Rows are points. The window is the flat piece filled in between its corners: a triangle in 3 columns, a solid with four corners in 4, and so on. A path goes straight from each point to the next, and from the last back to the first. After which points does the path pass through the window?
In the rows, 128 means zero.

Window:
[[116 165 138 102]
 [129 124 138  85]
 [163 116  89 172]
 [ 89 124 165 226]]
Path:
(1): [127 183 206 158]
(2): [164 140 163 195]
(3): [101  94 106  98]
(4): [127  96  99  91]
(5): [138 182 198 120]
(6): [168 116 140 113]
(7): [ 90 134  98 124]
(8): [ 94 114  88 135]
(9): [184 139 150 120]
(10): [148 146 151  91]
(11): [ 87 141 142  94]
(12): [123  99 102  88]
(13): [156 214 168 110]
(14): [122 239 169 176]
(15): [ 92  55 116   9]
(16): [ 62  96 130 197]
Through the window after points: 4, 6, 8

Window (4 x 4):
[[189  86 159 119]
 [112 161 163 139]
 [208 206 152 201]
 [ 85 132  98 104]]
Path:
(1): [100 148 170  84]
(2): [157 203 128 154]
(3): [136 167 138 179]
(4): [146  85 176 142]
(5): [176 121 116  43]
(6): [197 150 146 129]
(7): [175 110 152 206]
(8): [112  95 109 148]
Through the window after points: none

Window, 6 rows:
[[ 71 129 109 120  94  95]
 [168 147 159 131 218 152]
 [117 116  87 159 115  78]
 [213 170 137  89 160 186]
 [115  96 113 156 143 150]
 [ 94  59 113 128 119  73]]
Path:
(1): [114 111 187 165 124  76]
(2): [125 166 228 202 210 130]
(3): [188 134 106  85 182 161]
(4): [144 109  91 107 179 122]
(5): [ 56  88 158 197  88  94]
(6): [119 124 163 178  98 132]
(7): [133 131  91  65 185 139]
(8): [153 118  17 180 199  95]
(9): [120  99 194 126 109 159]
(10): [ 87 109 170 177 114  70]
(11): [111  96  85 117 156 114]
(12): [ 54 174  71 114 179 148]
(13): [129 104 103 157 101  73]
(14): [125 121 153 156 137  96]
(15): [139 156  67 101 168 181]
(16): [152 138  63  60 156 197]
Through the window after points: 2, 12

Window (6 x 6):
[[ 62 120  93 157 116 176]
 [148 114 117 139 135  91]
 [158   7 147 177  86 124]
 [132 131 189 129 108 153]
 [140 158  80  85 105 143]
 [ 27 142 112  99 125 105]]
Path:
(1): [114  93 108  68 133 160]
(2): [101 164 100  92 164 132]
(3): [102 150 102 110  77 134]
(4): [ 86 179 135 138 112 126]
(5): [115 107 140  49 150 148]
(6): [ 62  49 138 110 157 157]
(7): [118 163 110 155  85 155]
(8): [144 124 144 189  82  71]
Through the window after points: 6

Window (8 x 8):
[[138 115 105 157 147  93 103 119]
 [133 159 125 133 107 147  87 145]
 [ 99 194 124 151 110 105 100 130]
 [ 97 108 172 100 249 140 173 117]
 [114 136 126 137 131 137 160 108]
 [151 181 135 169 130 121 130 159]
 [105  85 149  95 185  96 167 148]
 [103 154  87 214 128 140 103 198]]
Path:
(1): [ 92 157  60  89 125 143 118 150]
(2): [125 145 114 131 160 121 157 130]
(3): [ 83 141 205 152 135 136 104 177]
(4): [ 84 137 176 187 113 130 121 157]
(5): [138 142  93 148 139 111 118 140]
(6): [114 145  95 146 148 132 126 144]
(7): [142 127 174 143 126 141 122 138]
(8): [102 121 167 180 161 123 150 128]
(9): [142 157  87 101 167 105 124 149]
(10): [ 78 150  80  84 183 193  91 157]
(11): [151 188 166 203  63  58 118 124]
(12): [ 93 132 169 156 124 119 113 139]
(13): [124 155 107 148 157 125 115 152]
(14): [137  99  93  76 165  96 172 137]
(15): [109 135 149 158 164 124 107 143]
(16): [121 141 133 199 139 128 133 154]
Through the window after points: 10, 16
